Each row of a before or after table is a point. The points were changed in one or more steps. Then noise was added and the rows were shuffled. The steps act on how far a point lies along the listed directions, d1 being the first. Name the steps. A step turns or swaps two directions, mirrors them in a line or flattens them onto one, adds a multiple of one to another, or multiplies one. Angles are multiples of 10 degrees, from the lower direction toward the higher: turns from -170 to 170, lines from 10 to 170 but not 90. Use the fewest steps. Two steps may share a direction if one is a turn and the other turns, adds or multiplies; they go together, in the order done. Otherwise the lowest direction goes first.
(in the rows, 128 means zero)

Directions:
(1): [ 93 169  93]
(2): [149 100  74]
(3): [ 78  88 130]
Before (11 x 3):
[[ 69 135 108]
 [160  92  60]
 [110 112  82]
 [ 99 128 107]
 [ 78 121 129]
 [133 110 176]
 [154 203 118]
 [103 104  49]
 [109  68 124]
 [176 118 158]
 [154  91 115]]
After (11 x 3):
[[184 106 127]
 [ 90 136 123]
 [145 211 140]
 [116  61 110]
 [104 116  99]
 [160  82 101]
 [141 100 148]
 [ 59 148 137]
 [ 96 116  75]
 [ 73 126 138]
 [158  89  60]]
Steps: add -0.7 times d1 to d2

Directions:
(1): [162 122 173  77 165  97]
(2): [152 157 121 178 192 133]
Before (12 x 6):
[[159 170 128 186 209 130]
 [144  98 148  97 154 118]
 [106 159  79 185  75 131]
 [176 134 168 110 208 110]
 [126 157  96 163 112 144]
 [118 105 135 112  83 144]
 [139 160 108 193 203 131]
 [173 117 143 111 148 108]
 [161 123 140 133 130 121]
 [107 154  58 249 164 162]
 [125 176 107 231 183 155]
 [148 168 123 186 203 143]]
After (12 x 6):
[[152 116 115 138 124 122]
 [149 123 133 142 116 129]
 [131 132 123 140 148 137]
 [135 147 127 154 156 133]
 [133 136 119 150 163 124]
 [131 115 142 119 110 141]
 [141 144 126 126 125 127]
 [134 127 114 152 160 123]
 [140 153 122 135 113  98]
 [129 149 141 162 159 127]
 [130 145 125 146 158 136]
 [131 103 123 129 136 131]]
Steps: multiply d1 by 0; multiply d2 by 0.4

Directions:
(1): [154 129 167 176  92 102  95 132  59]
(2): [143 137 151 126  83  82 163  59 164]
(3): [157  93 161 168 207 106 125 114 153]
(4): [174 178 103 106 168 138 155  90  76]
(5): [143  50  85  93 121 116 100  93 103]
(6): [137  83 164 108 121 141 208 159 100]
Before (13 x 9):
[[152 129 140 110  83 136 155 127  85]
 [143 128 110 143 161 113  54  96 132]
 [146 144  91 129  99 121  81 109 114]
 [ 91 116 112 102 147 135 149 148 150]
 [129 155 145 135 159 147 182 153 156]
 [152  65 124 101 130 155 144 152  67]
 [148 180  97  95 108 137 158 136 119]
 [129 171 119 161 106 110  14 107  98]
 [147 123 135 178 143  96  76  88 127]
 [106 175 128 129 126 150 134 162 137]
 [138 150 132 176 106  95  24  76 108]
 [158 145 116 152 163 124  86  92 125]
 [172 136 120 190 179 122  48 100  95]]
After (13 x 9):
[[ 95 137 110 104  99 133 143 151 105]
 [133 133 112 150 204 114  37  86 177]
 [153   8 109  87 144 147 138 135  86]
 [ 97 208 146 148 144 156 149 177 160]
 [148 117 128 179 137  96  69  81 117]
 [124 163 109 106 126 129 159 148 174]
 [143  99  81 118 149 115  85  90 164]
 [139 107 104 138 138 108  36  97 111]
 [148  93 141 103 146 134 173 112 156]
 [113 208 174 161  96 147 184 185 128]
 [158 109 127 189 153 115  36 103 109]
 [144 116 114 165 182 100  41  48 161]
 [149 131 121 164 125 117  76  95 124]]
Steps: swap d1 and d3; flatten d2 and d4 onto the line at 10 degrees; multiply d5 by 2

Directions:
(1): [150  99 147 104  99 202  85  69 116 132  98]
(2): [ 92 174 105 119 186 105  99  59  91 122 129]
(3): [115 122 188  81  99  74 156 123  79 145  86]
(4): [154 128  98 148 133 143 221  78 130 166 112]
(5): [114  91 142  56 157 145 159 119 135 122 205]
Before (14 x 11):
[[127 135  72 178 165 181 140 127 161 127 147]
 [107 162  36 148 187 141 134  93 107 126 198]
 [158 100 180 134  67 112 127 172 113 152  83]
 [118  99 178  68  91 143 156 151 124 153 133]
 [142 144 150 121 102 139  53  53  95 126  80]
 [114 116 157  69 105  84  88 153  93 118  77]
 [123 189  19 189 218 164 125 134 177  96 202]
 [146 103 159  97 121 143 155 167 156 107 127]
 [102 163  30 176 198 184  48  84 149 113 204]
 [154  98 151 148  90 198 127  67 102 156  37]
 [ 95 122 147 128 122  85 180 143 117 151 111]
 [ 97 110 139  78 140 141 128 109 106 113 118]
 [144 109 150 152  89 166 113  74 117 170  69]
 [144 134 135 139  89 182  97  85 114 170  93]]
After (14 x 11):
[[142 175 128 176  99  68  84 124 117 127  71]
 [129 152 132 199 107  96 140 124 124 164  68]
 [141 119 159 105 124 152 131 124 142 110 107]
 [ 90 106 157  94 125 106 182 114 119 150 130]
 [129 128  56 134 152 188 129 100 121 128 192]
 [141 146  45 147 200 215 124 123 184  96 226]
 [115 122 149  75 104  71  96 162  92 115  80]
 [128 147  40 191 162 195  59 116 167 116 195]
 [129 129 164 129 107  73 139 170 103 150 105]
 [134 131  69 169 161 183 145 130 165 128 152]
 [134 175 113 186  99 121 120 135 121 169  87]
 [137 158 119 218 108 103 153 132 111 155  25]
 [112 119 140 106 123 142 115 114 108 119  77]
 [124 117 172  91  87 150 125 119 105 155  90]]
Steps: turn d1 and d5 by -70 degrees; multiply d2 by 0.4

Directions:
(1): [120 131  44  95 176  83 107  85 138 125 169  93 129  92]
(2): [136  94 116 131  96 142 177 162  99  59 127  76 101  65]
(3): [ 68 156 129 120 101 210  81  98 151 105 160 128  84 116]
Before (8 x 14):
[[104 136 130 128 142 142  81  94 135 166 147 165 146 188]
 [109 103  92 136 112 107 135 108 144  76 119  78 118  68]
 [141 110  74 108 189  60 110  97 134 134 167  90 136  86]
 [ 84 151 112 135 116 153  60  86 163 167 133 183 130 174]
 [124 146 161 104 140 147  96 113 167 147 108 150 138 139]
 [129  79  98 136 101 106 233 166  70   7 108   7 100  38]
 [ 83 142 203 108  76 191  87 124 148 120 127 147 117 145]
 [148 124 141 127 202  90  91 119 149 188 134 206 167 157]]
After (8 x 14):
[[122 104 139 150  98 117 144 131 141 100  91 110 131 105]
 [110 132 141 130 143 135  84 106 146 144 150 130 118 130]
 [159  98 154 101 129  62 149 145 120 134 106 120 172 128]
 [103 145 123 117 192 143  54  91 168 167 164 197 133 137]
 [144 118  89 132 150  61 107 110 137 184 110 169 174 172]
 [125 120 109 128 162 100  98 100 122 168 145 151 166 182]
 [ 96 104 160 155  58 187 210 168  81  15  93  47  80  72]
 [144 130 140  96 157 109 110 117 158 146 107 134 149 126]]
Steps: flatten d1 and d2 onto the line at 110 degrees; multiply d3 by -1

Directions:
(1): [159 130  86 145 129 141 141 124  99 102 182 133 238 116 198 111 157 132
 154 106]
(2): [104 180  57 162 114 156 104 142  68 126 144 168  85 127 100 140 110 147
 209 151]
Before (11 x 20):
[[151  93 159 115 136 120 134 126 155 142 130 108 180 124 141 112 129 112
   79 133]
 [ 93 159  84 153  96 140 116 137  63 133 155 151 137 130 149 128 126 147
  174 139]
 [118 144  98 155 118 145 125 130 102 111 133 147 109 134 119 123 126 148
  165 142]
 [111 144 158 121 123 124 108 137 133 141  87 107  46 141  89 144 105 128
  126 147]
 [133 142 104 139 137 133 121 117 128 133 128 128 130 119 126 111 112 145
  135 107]
 [165 110 129 141 135 132 150 105 118 122 174 134 249 122 205  93 162 115
  125 101]
 [122 118 174 105 124 116 129 119 163 157  73  97  63 150  90 143 118 101
   71 139]
 [112 151  94 151 118 143 110 141 109 132 123 135  91 113  95 132 101 137
  170 142]
 [115 157  84 139 130 138  98 124 108 120 127 150  66 121 110 131 120 126
  188 140]
 [128 120 148 130 144 120 128 116 137 129 100 122 120 139 119 142 129 124
  107 137]
 [106 140 127 122 114 138 121 153 119 136  95 132  78 138  80 132 116 132
  132 154]]
After (11 x 20):
[[109 143 115 141 120 136 111 139 126 139 108 127  72 115  83 133  97 132
  151 146]
 [ 80 161  93 149  94 137 110 140  68 141 138 151  98 133 122 134 115 147
  170 148]
 [154 137  91 161 127 147 139 111  84 120 186 155 234 121 194  97 154 124
  169 111]
 [109 127 148 110 118 130 127 149 137 139  88 122  81 139  83 130 118 126
  110 150]
 [112 140 109 150 119 141 123 131 110 117 120 143  86 137 104 126 120 145
  156 146]
 [156 102 138 124 134 127 134 128 139 135 146 115 203 121 155 110 134 116
   97 129]
 [138 102 184  99 129 110 139 115 174 151  82  85 108 148 119 133 132  97
   52 126]
 [110 148 109 127 132 131  97 123 125 128 108 142  43 124  95 134 115 122
  169 143]
 [133 118 148 129 144 118 132 115 138 126 106 119 135 137 129 139 133 124
  103 134]
 [130 142 105 138 136 132 120 118 129 136 126 127 123 120 120 113 111 145
  135 108]
 [121 126 181 110 128 114 116 133 155 141  82  93  65 140 103 138 112 121
   99 138]]
Steps: turn d1 and d2 by 30 degrees

Directions:
(1): [115  65 143 109 116 122 113 101 153 120 200 146 131  75 167 198 145 140
 114 111 131 139 112 120 133 121 108 140 235 145 199  68]
(2): [178 178  87 123  96  89 149  57 122 110 102 117 125 197  92 133 137  99
 115 133 166  94 128 110  79 119 151  68 156  87 174  47]
(3): [142 134 130 109  71 121 159  93 149 101 132  85 144  96 100 154 172  94
 150 102  83 125 164  81 228  81  57 121  93  74 122 144]
(4): [147 145 183 165 152 104 105 123 189 151  68  69 156 123 137 161  33 104
 159  90 133  88 149 116 128 166  87 162 152 153  91  77]
Before (9 x 32):
[[149 177 122 149 157 127 107 149  98 134  77 132 131 174 118 100  87 109
  126 137 160 119 140 141  65 175 165 132  94 131  81 143]
 [128 155  88 134 102 131 151 108 124 123 102 125 124 144  95 110 173 132
  137 136 124 137 121 109 139 104 128 103  68  89 109 173]
 [115 127 158 154 152 123 106 121 167 140 120 121 145 124 150 160  78 129
  136 105 159 131 123 122  92 160 114 144 200 164 144  70]
 [128 111  94  99 137 125 133 127 111 122 151 169 111 160 123 103 151 144
  105 164 143 154 113 153 102 127 178 108 145 125 164 134]
 [132 125 110 136 133 130 124 115 120 120 114 159 113 160 128 127 134 141
  116 134 158 126 124 150  85 140 159 139 133 119 146 114]
 [143 138 126 111 112 126 137 110 128 114 138 124 124 122 112 138 165 111
  127 128 121 118 125 115 135 123 149 113 111 117 146 100]
 [ 85  79 158 118 130 153 134 196 124 119 177 158 134  63 153 138 156 140
  130 142  97 173 109 121 187 119  97 162 115 158 124 220]
 [109  96 102  93 141 124 133 130  91 135 182 179 114 130 154 132 148 156
   86 158 142 124 100 142  80 144 173 125 192 137 162 102]
 [105  85 138 118 125 124 131 144 140 139 175 150 126 116 149 141 120 129
  121 122 143 140 107 152 110 130 146 141 175 150 135 119]]
After (9 x 32):
[[130 134 119 112 124 138 134 135 108 117 139 139 117 122 116 117 172 125
  123 140 119 133 119 128 136 123 162 122  81 123 132 139]
 [130 111  87  93  81 114 164 105  98  83 193 181 118 139 123 152 211 122
   94 160 147 149  89 105 118  94 144  74 179 107 221 122]
 [117 111 177 145 164 144  87 172 141 142 123 124 144  82 163 153  76 122
  141 105 126 136 146 135 126 173 108 193 137 164  80 152]
 [123 138  54  74 110 132 169 121  46 113 166 190 101 172 112  78 206 145
   80 184 132 129 108 134  93 111 193  83 110  87 149 150]
 [138 130 106 118  99 106 154 110 125 128 136 137 123 170 111 116 134 107
  121 131 157 120 117 142  96 119 156 102 145 114 136 103]
 [110 105  60  72 117 147 151 139  74 108 187 200  94 157 109  72 219 156
   91 187 122 186 110 157 125  93 192  91  98 101 165 191]
 [155 188 182 192 160  95 109 105 201 151  32  55 166 160 119 153   7  91
  170  82 163  88 155 103  98 184  82 147 162 152  89  43]
 [121 117 110 124 128 148 130 133 111 115 120 162 115 142 127 118 155 144
  124 138 141 141 131 149 115 130 149 147 100 117 129 158]
 [ 84  93  94 118 112 161 136 144 106 124 172 173 110  96 130 116 210 171
  121 151 109 179 101 131 149  98 139 125  95 118 131 211]]
Steps: turn d1 and d2 by 110 degrees; multiply d1 by 0.7; multiply d3 by 0.4; multiply d4 by 2.5

Directions:
(1): [117 132 155 122 130  94 112 149 112  81 143  94 114 128 167 117 136 169
  99 159 165 155  67  29 126  84 158 118  74 139  84  76 141 174 119 160
 214 122 122 139 141 110 121 245 106 115 125  89]
(2): [127 103 158  64  93 167 106  86 124 136 172 178 138  93 134 120 143  86
  66 135 116 132  77  49 159 125 153 129 123  56 159  65  48 120 132 105
 102 129 150 121 138 130 137  93 215 197 112 123]
(3): [ 69 169 148 135 155 135 188  70 132 138 132 129 109  59 163 146 124 141
 173 108 152 167 132 122 140  47 173 127 123  95 145 200 171  95 116 131
 111 144 125 184 147 102 247 143 181 116 131 125]
Before (8 x 48):
[[162  60 120  96 104 151  85 143 132 161 145 171 146 155 107 129 156  72
   69 123  95 103 114 102 150 221 103 138 151 109 157  73  60 130 160  93
   77 123 172  68 103 149  90  63 169 172  96 174]
 [ 94 136 133 118 115 135 128 121 133 133 140 130 113 120 154 140 129 137
  132 125 122 154 126 108 149  90 148 127  99 119 120 127 141 132 109 133
  132 143 124 142 117 126 155 135 151 152 140 117]
 [115 157 155 152 165  92 150 101 108 106 142  88 117 113 180 134 120 173
  166 118 158 177 101  88 122  46 156 110  77 121 103 168 213 167 116 161
  170 133 114 169 153 106 186 220 128 106 140 110]
 [167 107  93 106 114 145  93 134 122 148 119 156 159 161  92 117 136  85
  107 144  97  97 156 163 128 193  72 148 155 132 136 125  83 113 159 120
   97 119 115  86  99 151  77  78 134 149 125 132]
 [129  96 142  64  95 169 133  68 134 173 156 171 154  80 103 130 114  57
  128 107 104 140 106 133 152 147 136 109 174  64 221 116  74  93 116 112
   59 131 152 150 143 125 168  14 207 196 124 148]
 [188  99 107 156 105 160  85 159 126 147 101 154 154 196  67 104 110  94
  110 105  65  66 208 204 127 248  83 158 167 114 173 136  87 107 148 112
   62 122 133  78 122 183  56   7 110 151 139 166]
 [114 106 147 107 122 157 124  88 130 143 130 162 154 112 118 131 127 120
  104 107 130 114 116 117 147 127 127 143 152  81 169 129  85 119 130 116
   99 132 154 118 135 114 133 102 164 167 118 144]
 [102 168 122 174 173 114 176 110 138 159 115 105 118  84 150 155 128 172
  210 101 147 152 129 172 129  40 143 142 150 135 148 227 209 113 114 133
  112 143 119 173 141 114 211 157 129  75 161 114]]
After (8 x 48):
[[119 110 170  82 110  96 111 127 109  91 159  94 129 105 161 114 119 139
  105 157 166 176  31   8 133  88 168  92  89 119 134  52 126 175 101 173
  212 119 134 164 158  97 139 218 127 146 126  85]
 [104 137 119 135 122 126 126 139 132 133 126 118 115 141 144 141 124 142
  145 123 117 146 145 139 138 106 132 127 105 143 112 140 155 136 110 137
  134 141 120 135 111 130 135 135 121 136 144 121]
 [134 126 124 126 131 155 136  98 140 178 141 154 141  92 124 144 139 118
  152 103 113 125 112 154 148  95 130 147 171  94 181 165 122 105 125 101
   66 139 141 136 134 135 162  78 177 137 149 127]
 [150 100 175  97  88 154  74 122 104 100 158 155 137 133 136  91 132 113
   41 140 111 119  90  11 156 154 163 146  93  52 153  50  51 144 136 133
  137 123 144 110 154 151 109 128 181 191 122 113]
 [141 116 128  86 116 130  94 120 111 118 144 144 145 131 134 113 146 109
   83 163 128 131  98  66 137 134 115 142 112 112 116  92  84 136 150 138
  151 119 114 110 120 129 112 161 157 154 119 101]
 [129  90 145 120 130  98  99 164 116 107 144 111 118 144 161 125 155 141
   79 148 151 147  69  23 138 142 141 128  90 141  99  70 127 173 143 139
  180 122 155 104 121 119 121 214 125 122  99 132]
 [109 116 154 126 134 118 118 119 122 106 124 120 141 126 142 125 127 165
  103 127 161 132  89  76 133  98 139 137 114 116 125 112 120 156 122 147
  170 124 142 127 140 101 120 199 113 132 122 118]
 [148 142 112 167 159 120 150 107 126 153 117 117 137 143 122 141 111 130
  194  90 111 132 179 218 115 125 101 121 141 134 140 212 198 129 128 129
   85 133 115 138 130 136 149  90 119 113 145 155]]
Steps: turn d1 and d2 by -110 degrees; multiply d3 by 0.4
